Each row is a point. Examples show where two turns around zero, p and q, send a point. Where does a point land after both, in the order given? Backwards means that the second turn is done in reverse. Each puzzle has new turns, and all numbers are rounded.

Turn p:
[4.6 1.8] -> [-3.2  3.8]
[ 0.2 -3.1] -> [2.9 1.2]
[-4.9  1.2] -> [ 0.4 -5.0]
Turn q:
[-4.1 -0.4] -> [-4.1 -0.1]
[3.8 4.4] -> [4.1 4.1]
[-2.5 -0.3] -> [-2.5 -0.1]
[ 2.8 -3.7] -> [ 2.5 -3.9]
Where do these land?
p, then q: [-5.9  0.3] -> [ 1.2 -5.8]
p, then q: [1.4 2.0] -> [-2.3  0.9]
q, then p: [ 6.3 -1.6] -> [0.0 6.5]
q, then p: [ 1.7 -0.9] -> [0.5 1.9]
q, then p: [-3.6  0.2] -> [ 0.7 -3.5]

Turn p:
[ 4.6  3.8 -0.6 -1.9] -> [ 4.2  3.2 -1.2  3.3]
[-1.0 -4.3 -1.4 -2.3] -> [ 0.0 -4.8 -1.7 -0.8]
[ 0.2 -4.3 -0.3 -0.2] -> [-1.5 -3.9 -0.6  0.9]
[-3.3  2.6  3.5  5.8] -> [-4.6  4.2  4.6 -2.1]
[-5.2 -2.3  5.0 -2.2] -> [ 0.3 -3.9  5.4 -4.2]
[ 3.5  0.1 -3.7  3.1] -> [-2.2  2.0 -3.9  3.4]
[ 1.2  4.4 -2.4 -2.3] -> [ 3.8  3.3 -2.5 -0.4]
Turn q:
[ 0.1 -3.7  4.4 -3.8] -> [ 5.8 -2.1 -3.1 -0.6]
[-1.4 -3.1  3.5  3.6] -> [ 0.8 -5.8  0.7  1.6]
[-3.6  3.1 -4.6 -0.1] -> [-5.8  2.3 -1.8 -1.4]
[ 2.7  3.5 -2.5 -4.6] -> [ 0.9  6.4 -0.2 -2.3]
[-0.5  3.8  2.2  3.1] -> [-1.8 -1.9  3.8 -2.9]
[ 2.7 -3.6 -3.1  1.8] -> [0.1 1.1 0.6 5.6]
Where do these land?
q, then p backwards: [-4.0  1.4  0.2 -0.4] -> [-2.8 -1.8 -2.5  0.9]
p, then q: [-2.8  0.1  2.4  3.5] -> [ 0.3 -2.4 -2.1 -3.9]
q, then p: [ 6.5  1.9 -1.4 -2.1] -> [2.8 5.4 3.1 2.4]
p, then q: [ 4.9 -1.2 -5.4 -1.3] -> [-4.5  2.3  1.7  5.2]
q, then p: [-4.6 -2.2  4.3  0.2] -> [-0.8 -5.6 -3.3  1.0]

Turn p:
[ 4.7  2.3  6.4  5.9 -0.9  0.4  0.3  1.9] -> [ 2.6  0.0 -2.0  7.2  0.3 -4.0 -5.2 -1.5]
[ 3.6  0.9  0.0 -2.2 -9.3  0.0 -5.4  0.9] -> [-6.3 -3.8 -3.2  1.4 -1.1  4.9 -5.4 -3.9]
[ 2.2 -4.3  1.1  1.8  3.3  1.7 -0.5  0.2] -> [ 3.7  2.0 -0.8 -0.6  3.3 -1.2  0.3 -3.2]
[-4.8 -1.5 -1.3  4.7  1.3  0.0  0.6  4.3] -> [ 0.3  0.3 -3.4  1.1 -1.4 -4.1  6.1 -0.5]
[ 3.2 -6.6 -1.4 -0.7  3.8 -3.6  1.6 -2.2] -> [ 1.9  1.3  5.2 -4.2  3.5 -2.3  0.6 -4.8]
[-5.6  0.7  0.1 -1.5  2.8  4.1  2.6 -0.7] -> [ 3.6  2.5 -1.2 -1.9 -2.6  1.6  3.6  4.4]
[-5.5  2.5 -2.6 -3.4  2.0  2.3 -5.6 -2.0] -> [-1.4 -0.3 -0.8 -0.1  1.9  7.0  5.2  4.2]
[ 2.3  4.2 -0.7  1.5 -4.3 -0.3  2.1 -2.4] -> [-4.1  1.8  0.8  1.9 -2.3 -0.7 -4.6  1.8]
[-5.0 -1.1 -0.7 -4.2  2.0 -4.9  3.6 -1.6] -> [ 1.0 -1.9  6.2 -3.6 -3.4 -0.1  4.2  1.6]
[ 4.8  2.8 -1.0 -1.9 -0.7  0.3  0.8  1.5] -> [-1.4 -1.8 -0.7 -1.4  1.8 -1.1 -4.9  1.9]
Turn q:
[-2.4  3.0 -2.3  4.1 -1.6  5.6  3.3 -1.2] -> [ 0.2 -0.2 -0.9  5.9 -0.7 -1.7  6.4  1.9]
[ 4.7 -3.8  3.6 -0.8 -0.1 -1.8 -2.8  4.1] -> [-0.9 -3.1 -1.4 -4.8  0.3  5.6 -3.3 -0.4]
[ 1.8  4.6  2.6 -6.7 -1.5  3.2 -2.0 -5.5] -> [ 5.0  5.4  5.0  1.4 -5.4  3.2 -0.6 -1.3]
[ 2.7 -2.7 -0.2  2.1  5.6 -2.7  3.0 -3.1] -> [ 2.4 -2.9  1.9 -1.1  3.3 -2.8 -3.3  5.3]
[ 2.8  0.9 -0.3 -2.7 -4.3 -2.9 -1.3 -5.0] -> [ 2.7 -0.2  2.9 -2.8 -6.2 -1.8 -1.2 -1.8]
[-1.9 -0.2  3.8  0.4 -3.4  1.6  4.2  0.7] -> [ 0.3  1.2  0.2 -2.6  0.6  1.1  6.3  0.8]
[-3.0 -1.3 -3.7 -0.6  1.4  2.4  0.9  3.5] -> [-0.4 -0.1 -2.5  3.1  4.4 -0.5  1.0 -3.0]
[ 0.3  3.5 -1.6 -0.4 -1.3 -6.2 -3.6  3.8] -> [-3.3  2.2 -5.1 -2.5 -3.2 -1.7 -4.3 -1.9]
[-5.0 -4.0 -1.9  4.5  5.3  0.8 -1.7  2.7] -> [-6.0 -2.2 -0.1  3.4  7.0 -1.3 -1.1  0.5]
Where do these land?
q, then p backwards: [ 2.4  2.2 -0.9 -5.8  0.4 -2.0  3.6  2.0] -> [ 1.5 -3.8  2.1  0.0  2.2  5.9  2.3  0.7]
q, then p: [-0.4  4.1 -2.1  1.3  1.0  3.6  3.0 -3.1] -> [-1.4 -0.1 -0.8  2.7 -0.4 -6.4 -2.1 -0.6]
p, then q: [-4.8 -1.6  5.1  0.4 -1.1 -2.0 -4.3 -3.8] -> [ 0.9 -3.4  2.2  1.7 -1.6  1.8  6.4  4.8]
q, then p: [ 4.7 -2.4  2.3  3.0  7.3 -5.6 -2.8  1.6] -> [ 1.0 -5.8 -4.9 -1.0  5.0  4.2  5.5 -2.0]
p, then q: [ 1.4  2.9 -4.6  2.9 -2.9 -1.9  0.9  5.0] -> [-4.0  0.8 -0.5 -2.0  2.9 -5.9 -0.9 -3.7]
q, then p: [ 1.3 -1.1 -4.9  1.8 -2.1 -0.5  3.3  0.9] -> [-2.2  0.9  3.1 -3.2  1.0 -2.8  0.4 -3.4]
q, then p backwards: [-2.9 -3.5  3.9  2.8 -3.6  1.4 -1.4  4.6] -> [-2.7 -1.6 -5.7 -2.2 -2.1 -1.4 -5.3  0.1]
p, then q backwards: [ 2.7 -2.2  3.0  0.8 -3.2  1.2 -5.0 -5.7] -> [-1.0 -0.2  0.1 -5.2  2.0  4.4 -5.8  2.5]
q, then p backwards: [-4.0  3.7 -4.0 -3.3  2.7  1.2 -2.4 -1.5] -> [ 2.8 -0.5  2.5  6.8 -0.9  0.0  0.5 -3.3]
p, then q backwards: [-0.4 -2.3  2.2 -4.0  1.5  4.6  4.9 -0.1] -> [ 5.3  1.8  2.2 -4.4 -0.9 -3.0  2.8 -0.9]
